Each row of a before or after table is a point. One or more steps were done to the points. Then noise was added and the rows were shuffled. The steps act on how far a point lies along the listed directions, d1 being the first. Name the steps. A step turns or swaps two directions, mirrors them in a line or flattens them onto one, adds a multiple of one to another, or multiplies one. Angles are multiples of 10 degrees, from the lower direction toward the higher: turns from -170 to 170, lines from 10 to 170 but not 90. Use the fewest steps. Two steps may share a direction if one is a turn and the other turns, adds or multiplies; they go together, in the order done. Otherwise the lowest direction goes first.

Directions:
(1): [-34 -46]
(2): [-46  34]
Before (10 x 2)
[[-70 -29]
 [-18 -54]
 [-38  51]
 [ 57  20]
 [ 17  53]
 [-35  43]
 [-18  48]
 [ 22  42]
 [ 53  13]
 [ 39  19]]
After (10 x 2)
[[-27 -36]
 [-58 -10]
 [ 31 -60]
 [-39 -17]
 [ 24  47]
 [-51  -6]
 [-26 -45]
 [ 74  13]
 [  8 -51]
 [ 25 -50]]
Steps: turn d1 and d2 by -170 degrees

Directions:
(1): [ 53 -25  38]
(2): [ -9 -63 -28]
(3): [-44 -16  52]
Before (9 x 3)
[[ -17   25   29]
 [  30   50  -19]
 [   9   57  -25]
 [  10   35    9]
 [ -15  -38  -73]
 [-114    3  100]
 [  21  -16  -30]
 [  -1   58  -38]
 [ -23   19  -32]]
After (9 x 3)
[[ -20   13   20]
 [  22   -3  -23]
 [ -10   -2  -58]
 [ -23   18  -30]
 [  -2   38  -50]
 [   7   34  -34]
 [-115  -13   94]
 [   5   18    0]
 [  25   25  -29]]
Steps: multiply d2 by 0.4

Directions:
(1): [ -7 -27   0 -76]
(2): [-67  22 -39  -2]
(3): [-39 -58  32  24]
Before (10 x 4)
[[ -3  26 -25 -71]
 [-18 -35  20  68]
 [ -3  -3  -4 -17]
 [  4   2  27 -22]
 [  3  11  -7 -32]
 [-31  -8  -3  40]
 [-55  30 -53  54]
 [ 68  21 -18 -35]
 [ 23  12   4 -20]
 [-12 -24   2 -31]]
After (10 x 4)
[[ -58   18  -34  118]
 [  12   13   -7  -33]
 [ -17  -14   11   74]
 [ -12  -39   14  -70]
 [  17  -17   27  105]
 [ -12   -1  -11  -47]
 [   8    1   21  -45]
 [ -32   -5  -25 -122]
 [  -6   -9   -4  -29]
 [  37   39  -38  -58]]
Steps: multiply d1 by 2; turn d2 and d3 by 30 degrees

Directions:
(1): [ 84 -28 -21  -6  32  22]
(2): [ 25  33  83  -3  28 -18]
(3): [ 25  41 -35 -37 -15 -68]
(4): [ 31 -27  30  -3 -85   0]
(5): [ 17  74 -14  12 -23  56]
(6): [-16  -5  10 -90   3  35]
Before (14 x 6)
[[ 10   6  15 -99  -7 -45]
 [  4  58 -57  19 -58 -10]
 [ 28 -19  36  -5  22 -33]
 [-33  39 -18 -22 -87  47]
 [-58  11  76  -8 -14 -45]
 [ 37 -40 -47 -57 -58 -29]
 [ -1 -15 -29   5  56  25]
 [-55  34 -36 -52 -71 -16]
 [-70 108   7  11  13  10]
 [-28  35  43   8 -17 -93]
 [-10   4  83 -59 -23   6]
 [  9 -64  22  23  23   1]
 [-60  57  10  48 -31  -9]
 [ -4 -20  62 -31 -39  -7]]
After (14 x 6)
[[  43 -106  -52  -18    2  -29]
 [  -5   94   15  -17   39  -44]
 [  55    8  -27  -26   60  -40]
 [  12  -15   -5  -31   66  -77]
 [ -24  -63   50   -7  -35  -57]
 [  -6  -32   24  -29  -44  -87]
 [  51  -28   23  -13   87  -28]
 [ -46   17   27   22  -18   32]
 [  16  -23   64   -2  -35  -20]
 [ -13   21   21    0  -52   -4]
 [   1   33    4  -27  -38  -57]
 [   0   -2   69   -3  -15  -22]
 [  20  -78   -3  -13   31  -36]
 [ -24    5  -46   16   -6   42]]
Steps: swap d1 and d5; swap d2 and d4; multiply d6 by 0

Directions:
(1): [ 48 -22  -3  17 -70  52 -44  20]
(2): [ 73 -42 -12  13   4 -18  69 -23]
(3): [ 17 -46 -57 -12  56 -10 -63 -10]
(4): [-46 -42 -32 -52 -16  58  36 -22]
(5): [-44 -37  -2  96  12  19   7  -8]
Before (8 x 8)
[[  7  -8  24  65  69 -49   3 -15]
 [-81  66  30  -1   7 -14 -27  -7]
 [ 25  17  -9   0   1 -11 -18  16]
 [  9 -29 -57  -2  11  13  12  -4]
 [ 32 -85 -46  40  70 -29 -11 -41]
 [ 21  83  21 -84  28 -21 -25  30]
 [ 32   0   3  83  39 -54  58 -10]
 [-62   8  -7 -33  25   6  25 -12]]
After (8 x 8)
[[ 52  55  20  33  29 -82  38   4]
 [-47  27   7  -7  25 -12  22  -8]
 [ 15 -39 -82 -21  33   9 -13  -5]
 [ 24   0 -16  10   4  -6 -15   6]
 [ 33  22  26  28  79 -76 -45   0]
 [ 62 -87 -83 -24 113 -46 -91 -34]
 [ 11  46  28  24  42 -17   3  19]
 [-76  80  60  39  -4 -22 -15   1]]
Steps: add 0.7 times d1 to d4; flatten d2 and d5 onto the line at 160 degrees; multiply d3 by 2

Directions:
(1): [  2  14 -25  43 -34   3 -39  -7 -96]
(2): [-35  14  65  64  11 -45 -22  45  13]
(3): [-44  62 -33 -13  22  32  41  64 -18]
Before (13 x 9)
[[ -5 -15   9 -71  52  11  60   3 121]
 [-34  -1  73  46  20 -58  -8  65  55]
 [  9   2  -9   0  17  -1   0  23  14]
 [-15 -17  53  11  14 -39  10  21  53]
 [ 10 -16   3   5 -19  -9 -25 -33  -9]
 [ 13   6 -12 -20   1  -5   7 -10  20]
 [ -4  19  17  14   2   7   3  27   2]
 [ -7  12 -11  -4   0  17   5   5 -32]
 [ -6  -9   7 -28   1  28  17   1  -8]
 [ -8   8 -20 -12  -6  10   4   6 -17]
 [ 22 -34 -11   6 -26   2 -20 -46   4]
 [-13  -8  22  37 -12 -28 -20  -8   2]
 [  5  15   7 -51  17  -5  16  -6  39]]
After (13 x 9)
[[  2 -28  38 -24  33 -19  22  -5  94]
 [ -5  -4  23  19   1 -11 -15   1 -15]
 [ 14  -1   1  -9  -4 -18  -5 -12  19]
 [ 20 -23 -32 -13 -22  20  -5 -40  -4]
 [ 10   2  -5   4  16  -6  -7  23  13]
 [-18  22 -35 -11  -5  22  20   3 -14]
 [ -8  21  12  10   0  10   3  30   2]
 [ -4  -9  13  14  -9 -18 -14   1  -8]
 [-44  49 -33 -32  30  27  51  82   9]
 [ -2 -23  37  -4  -1   3  -1  -6  -2]
 [  8   3 -27 -20 -15  13  -7 -27 -12]
 [-22  18 -18 -35  17  14  49  33  18]
 [  5   5  25 -27   8 -20  -7 -12  31]]
Steps: multiply d1 by 0.7; swap d2 and d3

Directions:
(1): [ 34 -35 -55  20 -19 -96  37  21 -10 -23 -11]
(2): [ -46  -31    4   37   -2   13   -5  -28   -6  -31 -107]
(3): [-27  74 -28 -22  -3  -7  48 -54 -68 -19   2]
Before (11 x 11)
[[ -64   29   32  -14   33   73  -12  -58  -21  -16  -70]
 [  -7  -83  -16   62  -28  -49   12    1    1  -50 -121]
 [  -5   -3  -34   18  -23  -64   59  -35  -67  -58  -85]
 [ -33   69   -6    4   -2   36    8  -49  -55  -36  -85]
 [  25  -25    0    7   -6    0  -27   24   19   26   19]
 [ -56   63   -4  -62   -3   46   30  -74  -51  -19  -10]
 [ -22  -71  -18   56    4   -6  -11   -1   18  -33 -101]
 [ -61   35    4   -9   -4   24   41  -70  -37  -24  -22]
 [  13  -37  -26  -23    2  -37   23    3   12    7   13]
 [  17   33   51   -5   -8   17    2    2   21   13   29]
 [ -61   17   13   -3    7   55    7  -57  -50  -14  -14]]
After (11 x 11)
[[-11 -14  57 -56  10  89 -50   7  49  33  44]
 [ 67 -12 -55  -4  -2 -71  25  40   5  11  81]
 [ -5  -5  31 -21  15  55 -27   1   1  32  85]
 [ -7 -52 -16  -7   3 -26  16  -8  13  -7 -30]
 [ 75 -80  35   7  -7 -24 -35  75  60  17  26]
 [ 90 -48 -35   4 -29 -97  23  66  17   4  68]
 [-14  45  40   5 -13  13  19 -31  -4  -8 -19]
 [ -2 -21  49 -19   5  49 -24  12  49  34  67]
 [ 56  24  37 -23   4  47 -56  54  44  39  66]
 [ 24  47  29 -57  37  40 -20  11  13  35  98]
 [ -5  13 -31   9 -14 -16  14 -19 -33  -6 -26]]
Steps: turn d1 and d2 by 160 degrees; turn d1 and d3 by 140 degrees
